Rows are points. Any point is a mix of the corners, with weights that add up to 1. It lies inside the corners' shape when no weight is negative. Say inside or outside, and name the corners with a negative weight.
(in the rows, 128 means zero)

Corners:
(1): [161 161 198]
(2): [111 140  13]
(3): [ 86 126 132]
(4): [145 114 222]
Points:
[156 130 206] -> outside (3)
[140 151 138] -> inside
[104 145  74] -> outside (4)
[118 146 100] -> outside (4)
[153 156 187] -> inside
[106 140 127] -> outside (4)

Corners:
(1): [172 214  96 116 150 157 154 116  61 110 184  70]
(2): [ 52 176 190 136  66  68 151 114 162  95  76 131]
(3): [164 168 135 148 171 141 155  72 142 146 221  67]
(4): [186 180 146 173 149 167 114 105 102 192 223  84]
(5): [ 79 128 157 123 130 141 143 142 113  78  87 211]
(6): [205 153  80 210 104 167 195  67  82 153 178  53]
(7): [192 176  57 150 155 109 117  98  67 182 182  64]
(8): [203 152  62 171 122 142 174 128 115 199 180  58]
(9): [ 39 183 150  71  69  85 119 106 125 116 117 154]
(10): [ 54  62 249 160 160 110 144 146 127 199 105 105]
(11): [ 21 169 170 133  61 103 130 129 113  67 163 146]
(12): [211 160 148 166 119  89 194  80 107 161 187  87]
(13): [ 53  49 235 153  77  95  89 163 123 165  83  92]
Points:
[135 137 155 155 120 134 153 114 116 152 146 107] -> outside (7, 11)
[151 152 124 151 126 124 150 109 100 160 170  88] -> outside (2)
[152 145 110 156  94 128 137 128  96 160 163  88] -> outside (2, 3, 10)
[ 90 132 162 125 121 126 112 137 106 147 150 110] -> outside (2, 6, 12)
[144 168 129 139 136 132 147 105 105 138 175  85] -> inside
[105 149 160 145 103 106 140 116 121 145 144  97] -> outside (5)
[141 182 124 143 109 122 148 103 108 127 166  98] -> outside (10)

Corners:
(1): [148 105 219  71 107 158  74  72  93 192  67 120 170  80 101  46  89 114
  94  87]
(2): [179 213  98 179 191 129 135 190 216 164 181  85  98 140 114  56 175  93
  91  73]
(3): [ 63  93 182 129 107  92  85  59 105 148  98 173 117  31  86  62  62 103
 178 117]
(4): [186 155 128 162  91  98  89 135 139  86 142  91 136 167 214 128 187 100
  74  44]
(5): [ 84  46  95 136 212  59 136  35 172 189 120 142 143 114 111  75 176 201
 166 190]
(6): [192 147  51  83 226  53 164 189  70  77 175 118 119  93 197  65 166  30
 135 120]
(7): [196 161 167  76 168 168 156 161  73  65  86 139 153  94 140  63 193 166
 127 103]
(8): [182 101 112 101 154 109  77  75  84 123 102 145 119 124 125  98 171 115
  58  63]
(9): [ 75 177 177 130  99 135  92  93 108 139 199  69 164 162 110  58  89 188
  95  72]
(10): [122 180 210 185  89 166  87 100 141 147 117 150 103  86 186  81 182 142
 174 139]
(11): [115 169 180 220  41 174 179  81 172 111  88  94 104  96 169 137 150 197
 113 117]
(12): [143 117 135 204  90 114 124  80 112 147 114 128 192 109 145 113 126 127
  96 132]
(13): [ 86  74 203 143 105  58 171  91  56  73  38 169  80 155 183  76 171  67
 140 192]
(14): [ 75 133 214 112  87  74  89 136  70 192  42 126 111 144 132 101 182 111
 151 106]
(15): [169 202 107 138 200 134  70  76 128 112  88  88 175  98  81  96 125 212
 148 167]
(16): [ 78  90 104 229  81 169 101 112 123 136 111  60 152 105 166 149 109 207
 152 107]
(17): [ 76 147 154 107 103 125  95 129 101 137  73 152 129 100 185  66  90 132
 103 108]
(18): [228 124  33 194 220  90 158 187 162  54 199 136 132 134 211 158  77  99
  28 101]
(19): [206 179 106  71 115 115 142 205  97 157  80 129  92 133 149  60 138 105
 112 127]
(20): [ 92  62  67  91 168  93 114  34 122 157 183 143 200 174 106 126 105 114
  67 151]
(21): [105 151 149 116 115 102 129 132 128  91 164  80 130 124 145  63 167 197
  69 129]
Points:
[123 135 144 142 113 122 120 112 126 140 106 113 139 126 138  96 128 149
 109 117] -> outside (6, 8, 10)
[133 130 130 125 152 106 113 116 115 132 124 124 139 118 140  80 140 130
 116 121] -> outside (11)
[122 148 135 158 113 112 119 117 123 111 133 114 125 127 161 102 138 134
 102 120] -> outside (1, 5, 7)
[133 146 155 137 172 139  74 109 104 156 113 133 147  74 122  72 123 143
 146  94] -> outside (4, 11, 13, 19, 20, 21)
[124 137 141 146 122 115 133 111 131 115 127 110 129 118 151  92 145 158
 101 123] -> inside

Corners:
(1): [108 122 104 166 151 126 114 110 138 138 123 145 146  91 128 146 139 108
 178 139]
(2): [118 129 120 119 135 148  96 147 136 121 139 158 159 150 144 131 132 118
  84  77]
(3): [116 152 133 127 104 102 118  98 128 106 146 157 161 147 134 137  97  95
 149 143]
(4): [126 121 145  99 127  89 133 148 113 110 107  24 141 106 125 143 123 139
 172 137]
(5): [124  88 175 117 170 155 154 144 124 125 167  90  42 161 151 146 112 130
 137 114]
(6): [135 103 147  92 173 108 151 160 109 168 158 139 144 125 138 127 114 138
  96 123]
(7): [163 128 141 117 145 156 117 127 107 127 138 125 132 148  99 145 127 126
 118 132]
(8): [ 98 139 164 129  81 164 169 132 146 125 139 120 143 134 164 149 115 114
 170  86]
(9): [149 121 118 121 143 169 175 156 109 127 131  99  71 131 111 133 133  96
 117 133]
(10): [105 120 131 104 152 157 126 117 150 113 125 144 141 119 131 103 148 122
 105 113]
(11): [104 154 141 128 166 143 117 128 136 184  93 147 152 130 151 147 118 139
  89 103]
(12): [152 115 136 107 105 109 227 141  12 116 131 114 111 138  69 156 116 133
 135 136]
(13): [142 138 116 118  77 103 109 127 137 138 114 157 115 148 144 134 119 140
  97 129]
(14): [115 133 111 157 146 140 128 119 132 171 139 120 163 120 131 101 134 127
  81 133]
(15): [132 120 128 133 136 159 108 132 140 105  99 135 162 133 153 155 143 132
  95 135]
(16): [128 138 136 135 133 139 110 134  76 128 138 150 149 116 148 120  99 134
 105 103]
(17): [136 164 135 167 165 123 168 139  76 143 133 141 143 145  94 131 149 136
  88 123]
(18): [144 133 116 131 155 148 103 107 115 107 119 144 171  78 144 137 108 137
  83  90]
(19): [ 94 157 121 100 124 124 100 132 149 122 146 133 162 129 137 129 125 153
 105 137]
(20): [120 136 107 168 166 137 145 161 123 148 135 113 143 129   7 138 114 122
  94 137]
(21): [112 134 120 156 136 139 149 127 143 115 135 114 152 132 145 127 112 117
 190 136]
Points:
[123 129 140 129 151 140 141 136 113 133 133 124 146 131 118 133 119 128
 111 114] -> outside (1, 9, 13, 19)
[118 138 138 128 138 122 133 131 123 140 138 120 130 133 120 128 121 122
 129 132] -> outside (2, 12, 15, 18, 21)
[125 130 133 128 134 134 127 129 123 127 132 132 142 129 134 136 120 129
 119 117] -> outside (9)
[119 134 128 132 132 137 130 130 124 127 132 126 136 133 127 135 126 124
 127 126] -> outside (6, 18)
[131 119 135 115 133 133 129 141 108 138 129 119 141 121 121 148 117 140
 111 114] -> outside (3, 9, 10, 17, 21)
[127 129 130 128 133 131 146 135 113 140 132 124 130 133 121 133 124 126
 121 132] -> outside (2, 18)

Corners:
(1): [140  72 156 130 134 123 110 155 130 164 115  93 112 126  98  95 101 159
 122 161]
(2): [210  81 131 104 137  83  66 132 124 130 159  71  95 144  76 108 173  92
  90 111]
(3): [205  78  73  96  71 146  43 130 116 188  87 106 127 120 178 115 105 129
 132 102]
(4): [130 123 132 186 112  70 167 144 128 195 124 158 120  64 136 110  92 122
  83  89]
(5): [ 65 168 127 127 100 134 179 178  50 140  84 112 127 131 155 164 184  30
 124  92]
(6): [219  81  86 100 140  38 146 135 181  63 101  25  69 162 147 119 137 206
  87 196]
(7): [ 74  62 171 124  66 159 192 102 164 123 165  68 153 102 167  62  90  65
  96 130]
(8): [136 146  71 114 147  97  79 132 178 149  80 120 154 170  99 147 189  74
  95 131]
(9): [177 199 123 227 109 169 123  83  94 206  57  90 205 136 179  60  80 104
 114  67]
(10): [ 19 177 124 207 116 139  92 138  88 160 106 174 152  46 125 154 101 159
 186 109]
(11): [185 116 120  82 135 141 132 113 148 110  99  17 108  56 135  68 103 132
 111 196]
(12): [130 118  90 183  56 132 145 182 137 236 133  57  81  57 105 120 146 170
  64 150]
(13): [ 76 146 131 243 136 146 176 187 146 164 127 109 143  96 148 125 156  49
 137  71]
(14): [131 152 141 158 137  78  69 180 148 114 106 135 149 141 129 176  97 123
 115  85]
(15): [101 100 179 179 167 166  93 164 110 102 110 142 129  86 181 118 116 186
 119 114]
(16): [ 89 148 132 131 242 144 154 111  88 126 160 104 125  95 152 196 134  68
 138 108]
(17): [195 103 165 105 129 195 185  81 115  87 112 106  89  86  69 161  61 129
 148 143]
(18): [172 128 158 120 132 165 172 127 110 145 140  74 210 133 171  86 160  98
 102  64]
(19): [133 209 183 178 102 107  95 122 176 151 132 197 197 177 129 100 141 122
 145 164]
(20): [170 124  85 141 152 131 134  51 114  80 139 149 201 125 129 111  23  92
 152 191]
(21): [172 184 170 148 160 226 149 197  80 147 164 146 112 121 137  79 111 135
 132   7]
Points:
[128 129 139 146 118 134 133 145 123 152 115 102 133 114 142 115 133 113
 115 109] -> outside (20)
[144 124 144 133 126 133 142 146 125 132 143 106 131 139 128 128 129 101
 124 124] -> outside (4, 8, 9, 10, 11, 15)
[151 125 136 144 108 131 122 146 130 155 113  98 126 111 129 104 130 127
 110 116] -> outside (16, 20)
[132 150 125 152 109 189 189 109 112 142 133  86 148  94 161 107 105  87
 148 122] -> outside (1, 2, 4, 8, 14, 15)
[131 115 129 155  99 124 125 140 134 147 126 131 118 107 116 111 116 135
 121 137] -> outside (9, 11, 14, 16, 18)
[159 116 112 129 118 133 104 134 124 149 111 107 134 121 140 117 120 115
 120 117] -> inside
[132 124 143 165 129 117 129 132 143 151 120  92 137 107 125 109 124 132
 108 128] -> outside (3, 5, 20, 21)
[140 148 140 148 149 160 138 149 107 146 136 115 129 111 138 117 119 118
 124  87] -> inside
